Rows are points. Any point is a mix of the corners, with weights that add up to 1. It lies inside the corners' shape when no weight is negative. Say inside or outside, and name the corners with a negative weight.
In the rows, 128 means zero.

Corners:
(1): [112 161]
(2): [144  81]
(3): [137 196]
Points:
[137 172] => inside
[118 151] => inside
[114 159] => inside
[126 208] => outside (2)
[143  88] => inside
[135 188] => inside
[144 120] => outside (1)

Corners:
(1): [116 104 168  96 178 185 162 110 141]
(2): [155 190  71 132 135 137 118  55 144]
(3): [ 85 108 133 116  81 105 116 225  65]
(4): [130 122 209 138 186 212 109  70 181]
(5): [117  85  99 126  88 117  75 181 135]
(6): [141  90 133 158  75  61 136 184  66]
(7): [105 116 113 145  61 109 169 200 112]
(8): [ 88 150 125  94 103  49 156 171 157]
(9): [176 155 171 122 196 203 119 114 161]
(10): [142 141  72 185 171 120 170 120  89]
Points:
[124 139 107 136 107 122 139 142 120] => inside
[105 127  90 122  80  71 137 181  98] => outside (4, 9)
[120 116 116 131  99  98 131 173  98] => outside (4)
[123 129 136 128 108 133 111 157 128] => outside (1, 10)
[118 127 115 139 109 104 151 161 116] => inside
[125 130 103 127  93 111  96 151 137] => outside (1, 10)

Corners:
(1): [ 93 136 108  93  99  91 142 249 133 152 106 156 144 157 141 125 157 162]
(2): [131 164 113  82  91  90 107 112 115 107 146 118 124 141 144 142 103 232]
(3): [100  48 139 107 201  68 144  97 162 149 116 155 101  80  85 142  89 121]
(4): [153 165 147  92 103 148  81  74 116 112 119 166 124 160 141 120 102 125]
(5): [156 143 127 127 115  94  84  91 109 102 114 159 162 117 123  69 104 110]
(6): [126 158 157 158 110  73 107  87 111  98 110 148 118 127 154 121 109 111]
(7): [127 157 116 142 113 113 123 117 111 134 108 137 145 156  96 104 113 155]
(8): [111 141 113 115 128 104  92 121 141 119 135 143 118 124 144 127 170 107]
(9): [ 41 122 105 136  98 120 181 115 121 130 121  57 203 123 109 137  89 128]
(10): [ 99 150 102 112 121 103 105 116 216 142 121 140 108  87  87 137 126 102]
(11): [148 150 135  91 146 111 132 118 111 141 114 163 129 127 148  92 142 122]
(12): [153 119 119  91  94  94 175 104 108 123 116 126 188 150 121 143 109 112]
(13): [133 105 136  92  86 144 128 135 124 190 124  16 167 140 132 114 106 123]
(14): [154 176 164  89 148  71  84 109 155 150 140 187 126 106 120 137 155 105]
(15): [109 163 139  90  92  81 112  88 115 109 145 163 118 128  97  98  98 106]
(16): [139 157  99 131  88  92 105 117  96 117 141 154 128 120 148 140 107  99]
(17): [139  75 131 168  96 187 141  84  77 119 148 147 150  62 144  79 147 128]
(18): [136 151 112  96 103 113 149 239 114 116 163 158 132 180 127 130 126 139]
(19): [109  71 105 102 103  82 144 118 144 161 158 164 159 157 157 121 109 125]
Points:
[125 133 117 104 109 113 118 126 139 136 132 138 140 127 118 123 118 126] => outside (6, 11)
[119 136 131  87 112  77 106 129 151 130 119 147 116 162 114 124 100 136] => outside (9, 11, 14, 16, 17)
[128 145 141 106 123 106 116 121 137 129 122 147 116 128 122 123 127 135] => outside (5, 9, 16, 19)
[122 134 120 107 104 104 135 122 120 129 128 122 153 137 126 126 112 141] => inside
[125 136 130 109 122  96 121 131 130 130 131 151 131 130 124 124 122 125] => inside
[114 144 124  83 110  97 119 134 148 143 123 121 146 153 108 128 110 133] => outside (6, 11, 16, 17)
[126 141 129 141  91 118  99  40 107  98 116 111 133 111 125 119  83 129] => outside (1, 11, 14, 18, 19)
[142 126 129 127 129 116 113 134 124 125 111 148 124 121 132 114 136 111] => outside (2, 9, 14, 15, 19)

Corners:
(1): [125 126 148 140 142 141 139  97 207 146 141 123  95 170 111 121  89 159
 131 117]
(2): [107 111  76 139 122 143 103 139 174 197 118  89  89  78  80  98  99  89
 155 142]
(3): [ 84 120 167 179  99 188 121 131 126 138 112 109 163  68 126 111  75  59
 115 169]
(4): [119 134 110 158 145 121 133 106 147 162 118 166 121  89 172 164 133  97
  50 121]
(5): [119  58 104 172 115 178  51  91 117  78  62  58 176 117 146 128 168 161
  78 139]
(6): [147 156 124 129  56 157 143 125 178  92 130 144 127 133 145 169 124 167
 176 103]
(7): [ 90 138 133 175 135 122 154 124  85 140 164 145 164 135 144 170 168  67
 163  99]
(8): [115 150 143 155 148 109  76 108 127 145 106 113 177 119 161  98 152 120
 128 173]
(9): [124 125 102  91 122 162 152 107 121 114 143 161 106 141 106 115 102 181
 101 118]
(10): [ 77  92 118 135 134 116  97  88 116 175 157  80 129 125 137 158  91  94
 146 131]
(11): [157 108 146 133 136 121 153  88 150 116 179 153 109  89  77 129 122 194
 158  54]
(12): [152  89 151 114 125 178 175  56 213  96 119 131 160 155 151 118 142 131
 155  99]
(13): [109 156 167 116 101  90 166 129 136 161 121 186 128  84  94 145 188 134
  85  60]
(14): [166 150 143  95 130 174 157 214 122 149  46 227 118 121 115 135 169 128
 124 119]
(15): [199 147 183 113 123 113 106 108 185 103 168  80 116 119 175 161 151 112
 190  53]
(16): [158  89 140 109  78 178 189 136 102 105 168 170  97 150 175 118 175 114
 172 196]
(17): [114 135 121 127  58 185 148 136 135 100  52 165 113  61  62 164  92  69
 133 120]
(18): [116  87  84 133 107 103  95 104  79 105 124 130 145 178 136 140 109 190
 109  80]
(19): [103 114 137 127 123 106 108 162 124 130 177 229 136 136  51 148 160 133
 179 149]
(20): [126  83 119 123 192 119 115 101 117  85 107 141 130 141 157 106 120 249
 129  59]
(21): [130 138 112 109 139 127 116 149 136 134 110  48 163 113  85 153  96  74
 156 152]
Points:
[121 122 128 135 124 135 122 120 139 129 121 127 137 120 116 141 125 127
 133 111] => outside (16)
[127 113 132 133 117 139 128 109 141 121 132 128 131 117 125 136 129 131
 138 114] => outside (14)
[ 91 138 107 144 116 147 109 146 122 143  81 141 143  88 111 143 119 109
 118 142] => outside (1, 11, 12, 15, 16, 18)
[128 130 125 133 107 141 127 122 149 127 126 135 129 120 130 142 127 134
 146 118] => inside
[153 114 128 110  89 141 126 116 143 114 130 146 119 124 121 135 151 146
 156 112] => outside (1, 3, 4, 7, 20, 21)
[123 114 134 138 117 143 131 115 136 125 126 143 130 118 129 131 134 137
 131 112] => outside (21)
[126 107 130 138 117 136 120 100 142 117 136 125 134 125 133 136 133 137
 137 108] => outside (14, 21)
[126 116 126 135 117 144 121 125 127 123 119 130 132 119 127 137 132 132
 126 123] => outside (12)

Corners:
(1): [158 141  97 110 143 132 139 109 130 119 113 142 140 120 140 121 128 116
 129 107]
(2): [101 160 135 137 139 158 115 175 100 127 137 134 156 144  87 138 123  90
 116 124]
(3): [146 166 134 140 150 132 124 161 110 166 181 134 140 130 148 141 126  53
 137 147]
(4): [106   7 135 118  86  91 127 133 158 107 109 159 154 149 124 108 124 143
 149 143]
(5): [143 125 143 148  34 100 119 149 164 130 115 148 152 160 119 120 141 143
 148 152]
(6): [137 119 150 103 125 117 114 110 109 158 117 137 154 104 117 140 120 145
 144 123]
(7): [121 172 120 118 148 109  95  87 113 126 111 135  78 178 151 109 112 147
 141 146]
(8): [ 91 109  88 144 130 124 144 104 119 133 121 122 133 139 146 111 134 134
 107 143]
(9): [138 116 118 152 133 133  98 108 112 139 114 138 111 133 132 132 113 138
 123 121]
(10): [128 137 149 102 141 162 141 167  93 140 144 143 181 115 139 161 111 130
 123 136]
(11): [140 137 106 143 104 108 125 116 105 109 151 129 156 112 155 105 130 133
 145 122]
(12): [142 139 109 160 137  77 114 100 183 108 140 117 117 123 121 107  63 154
 120 106]
(13): [134 157 132 123 127 159 217 124 104 120 206 134 137 121 144 138 125 125
 126 140]
(14): [ 97  34  64 113  80  69 118 129 153  97 151 115 151 117 126 141 139 183
 154 127]
(15): [138 148 134 143 156 142 120 104 106 115 118  52 125 126 121 133 119 104
 130 140]
(16): [133 153 145 148 128 107  95 103 125 122 116 149 148 132 144 159 118 132
 144 111]
(17): [127 144 124 140 140 135 109 105 141 131 112 144 125 127 144 116 144 149
 145 142]
(18): [171 172 127 140 149  66 120 127 115 145 143 139 115 167 152 124 130 132
 131 136]
(19): [130 159 134  98 144 161 149 122 102 123 150 119 155 130 135 128 132 138
  70 126]
(20): [ 95 160 138 133 153 159 108 169 130 185 129 149 119 117 132 121 103 145
  94  43]
(21): [131 153 116 128 123 120 109 103 130 165 102 143 136 237 150 112 137 136
 146 141]
Points:
[128 124 118 146 119 117 122 134 137 127 142 143 137 125 134 123 127 124
 128 123] => outside (6, 7, 10, 15, 21)
[128 131 112 131 121 119 126 126 125 133 133 147 135 146 144 121 135 129
 131 125] => outside (6, 10, 12, 15)
[136 145 122 131 129 121 121 116 121 135 133 128 132 134 139 128 122 136
 128 126] => outside (2, 4)
[124 132 121 132 123 125 123 124 127 130 126 133 137 137 131 124 124 138
 128 123] => outside (3)
[129 131 127 132 113 131 117 126 137 130 120 142 134 148 131 127 135 129
 137 127] => outside (6, 8, 10, 11, 12, 18)
[122 128 124 126 140 122 115 129 120 138 128 133 135 134 133 127 115 135
 119 111] => outside (5, 13, 17)
[133 134 122 128 124 112 124 117 126 132 134 142 137 153 139 125 123 134
 136 139] => outside (15, 20)
[127 155 129 145 126 115 130 123 134 138 143 148 129 148 135 116 119 128
 135 128] => outside (1, 9, 10, 14, 15, 19)

Corners:
(1): [149 180 162 158 203 144  33 155 150  86  52 116 123 157  95 214 157 157
 188 116]
(2): [ 94 121 141 127 173 115 129 108 140 100  91 103 217  87  73 224 117 176
 119 119]
(3): [ 57 182 144  54 134 107  51 126 115  60 173 187 103 134 196 117 147  81
 140 137]
(4): [178  76 103 156 143  96 115 102 143 196 105  88 203 173 178  78 220 178
 109  92]
(5): [ 89 183 200 124 124 128  85 119 112 174  66 152 205 109 108 229 118 165
 156  94]
(6): [ 91 201 106 154 155 149  81 125 160  58 177 175  43 122 184 107 157  59
 131 186]
(7): [ 81 204 180  86 194 102 109 153 134 113 104 143  68 122 111 106 164 125
 165 175]
(8): [102 164 151 120 215 129 142 141 117 117 167 176  80 154 115  96 157  63
 186 207]
(9): [149 120 119 199 176 132 123  89 141 208 100  75 134 130  98 206  91 229
 123 129]
(10): [130 103 131  87 160 162  90  93 136 116 169 120 132 134 173  75 127  65
 119  92]
(11): [ 81 120  59  88  67 142 144 142 153 108  88 186 181 139 117 116 129 135
 146 114]
(12): [109  68 106  90  70 163 164  94 123 115 223 161 157  96 181 133 105 121
  99 172]
(13): [139 137 113  92 139  76 105 147  85 178 111  80 172 118  99 154 154  91
 113  84]
(14): [ 70 177 176 153 132 148 129 134 151 129  69 147 125 202 134 123 167 112
 154 132]
(15): [191 162 162 149 214 117 106 134  45 124 192  88  59 124 126  91 192 133
 200 135]
(16): [139 111 108 169  83 124 157 119 158 137 115  99 173 124 168 138 162 148
 160 150]
(17): [102 181 120 116  97 126 155 145 142 134 165 158 189 161 215  96 147  91
 117 136]
(18): [113 146 119 109 198 137 127 110 125 133 169 122  73 105 137 155 152 120
 152 155]
(19): [ 88 123 128 169 123 166 107  95 173 185 158 111 109 130 140 160 145 180
 137 179]
(20): [143 101  79  98 131 100 169  81 161 155 204 131 112 149 121  51 186  63
 112 115]
(21): [138 150 122  91 161 138 108  77 157 115  45  80 222 165 130 108 161 130
 123  86]
Points:
[136 114 100 144 145 134 138 120 134 144 159 119 123 132 138 131 153 122
 136 142] => outside (3, 5, 7, 21)
[133 128 116 145 139 121 137 113 132 164 114 103 178 140 122 135 145 131
 128 112] => outside (1, 3, 7, 12, 18)
[104 159 133 121 143 130  99 134 150 111  94 143 147 145 128 154 155 128
 150 134] => outside (9, 10, 15)
[102 150 128 121 128 132 124 114 137 126 141 133 134 122 149 133 139 118
 134 138] => outside (1, 4, 8)
[125 149 148 146 170 139 122 122 142 145  95 114 146 148 128 137 156 154
 161 134] => outside (3, 6, 12, 13, 20)
[118 148 125 112 148 131 111 115 140 121 123 128 147 142 142 125 152 117
 138 124] => inside

Corners:
(1): [112 175 150 131 187 198 170 113 141  83 162 119 133 147  81 144 142 183
 115 124]
(2): [142 134  92 155  88 149 122  96 151 128 174 191 191  64 143  58 112 176
 125 180]
(3): [ 95 112 130 128 117 185 123 139 164 181 152 132 114 113 122 137  80 192
 169 115]
(4): [142 169 126 169 146 147 136 130 154 143 182 136 184  25 128 159 147 157
 169  49]
(5): [198 145 137 127 142  49  91 194 185 172 125 100 140 161 110 154 107  90
 195 124]
(6): [126 134 136 154  55 155 159 158 124 153  97  99 129 150 111 118  87 152
 122 212]
(7): [106 169 177  74 112 138 166  65 168 134 107 136 145  85  80 129  83 184
 140 164]
(8): [ 96 153 129  28 126 102 140 121 171 169 137 138 161 128  94 135 113 151
  91 152]
(9): [116 112 120 152 110 120 142 135 188 162 187  58 136 158 129 172 110 143
 142 150]
(10): [184 178  94 139 161 115 115 151 101 120 136  86 107 159 122 199 133 175
 192  99]
(11): [172 113 107 147 113 131 111 153 171 115 137 149 122 190 177 149 142 124
 178 108]
(12): [164 117 134  91 177  95 201 149 112  96 164  47  68 187  83 156 155  60
 150  73]
(13): [137 168 130 119 131 111 144  42 115 162 141  67 101 163   7 179 131 127
  99  93]
(14): [146 121 103 155 175 148 126 116 124  87 146 108 138 136 165 177 112  86
 193 100]
(15): [157 171  98 139 157 111 203 126 155 134 140 133 110 149 103 152  99  96
 138 172]
(16): [103 135 143 145 159 124 123 136 137 108 158 176 138  69 140 147 191 129
 133 104]
(17): [124  95  66 162  79  87 150 142 169 161 137 120 169 107  87 166  92 132
 132 151]
(18): [158 102 106 145 152 138 187 104 136 155 136  96 144 131 142  78 124 140
 110 172]
(19): [168 177 117 113 168 146 143  97 120  98 103  64  76 155  58 171 181  97
 152 136]
(20): [ 93 174  79 166 144 106 143 116 109 121 141 117 118 110  83 115 158 162
 112  58]
(21): [112 151  97 126 113 128 145 105 178 185 150 168 179 140 105 160  82 150
 212 147]
Points:
[130 138 121 132 128 131 147 121 150 135 141 119 134 127 109 141 124 134
 142 131] => outside (10)
[119 161 116 138 115 133 135 119 156 162 148 127 164 102  97 153  86 169
 153 130] => outside (11, 12, 16, 18, 19)
[142 140 118 132 135 124 136 136 145 140 144 114 128 131 112 147 121 141
 156 123] => inside
[128 153 134 116 132 134 141 125 143 141 141 137 132 122 111 132 123 159
 141 121] => outside (9, 14, 17, 19)
[143 126 123 129 109 119 127 126 149 145 126 124 130 131 119 142 120 130
 130 165] => outside (1, 4, 12, 20, 21)

Corners:
(1): [133 147  57 132 159 163 103 165  39 120 111 117 127 112 194 217 113 124
 103 118]
(2): [146 159 119 133 145  77  83 147 144 105 151 143 218 104 141  98 129 132
 183 117]
(3): [119 101 114 102  95 147  66 149  82 116 133 140 172 204 152 210 101 106
  85 111]
(4): [189 139 134 108 129 126  68 151 145  66  52 118  82 126 137 103 118 144
 129  85]
(5): [146 132 162 185  33  69 150 135 108  54 163  70  78  95 116 107 181 115
 165 141]
(6): [146 110 169 205 118 185  80 226 108 151 110 186 128 104 132 143 124 139
 102  99]
(7): [132 133 178 168 136  76 109  74 143 118 123  48 207 145  58 127 195  86
 130 138]
(8): [114 118  84 168  90  60 117 107 169 136 159  93 133 114 125 146 154 116
  72  90]
(9): [103 104 109 227 107 151 142 192  86 160 171  83  87 143 110  84 117 173
 145 121]
(10): [156  83 139 118 113  97 105 118 129 143 144 136 105 150 162 183 174 171
  98 144]
(11): [221 123 105 114  88 110 123  82 165 106 154 144 109 129  89 130 104  53
 184 168]
(12): [108 110 151 156 161  97 146  87 109 157  53 187 175  86 120 146 122 118
 178 133]
(13): [170 163  92 151 126 119 122 158 105  70 140 139 138 152 104 133 121 128
 163  92]
(14): [142 181 165 185 111 129 171 139 168 153 116  75 149 106 130 103 110 104
  72  73]
(15): [ 45 130 209 127 105 198 123 114 114 166  49 205 158 139 154   7 147 175
 139  54]
(16): [ 66 129 142 138 116 131 141  73  65 154 131  83 119 131 166 216 137  99
 193 103]
(17): [142 108 114 149 116  79 116 120 106 119 151 172  44 111 177 139 118  87
 126 124]
(18): [110 206 143 137 109 141 170 189 178 160 184  87 113 135 113 118 107 112
 106 174]
(19): [185 147 124 107 147 133 120 139 155  68 171 118 148 116 133 173  99  94
  91 139]
(20): [126 123 102 137  57 130 165 232 168 131 208  84 105 125 132 119 112  94
 107 109]
(21): [108 149 100 119 146  82 158  69  68 169 168  93 164 122  77 180 110 118
  86  86]
Points:
[139 142 134 146 121 121 125 134 123 130 122 139 143 123 110 124 117 137
 123 107] => outside (1, 7, 16, 17, 20)
[144 145 117 146 116 121 127 142 121 115 143 122 130 134 120 135 122 117
 141 118] => inside
[146 134 156 172 133 130 104 165 117 123 118 110 131 115 151 166 129 122
 112 129] => outside (8, 11, 13, 15, 20, 21)
[154 123 117 150 109 107 112 146 121 106 143 115 133 129 123 144 129 116
 120 114] => outside (15, 16, 18)
[135 151  93 147 107  98 133 141 120 112 162  71 141 133 103 148 128 100
 148 132] => outside (6, 10, 14, 15, 17, 19)
[150 147 133 137 116 123 106 140 128 106 132 119 126 130 142 144 135 119
 124 123] => outside (9, 12, 20, 21)
[159 125 114 139 123 121  90 145 116  95 129 120 138 144 127 165 128 124
 142 138] => outside (14, 15, 17, 20, 21)
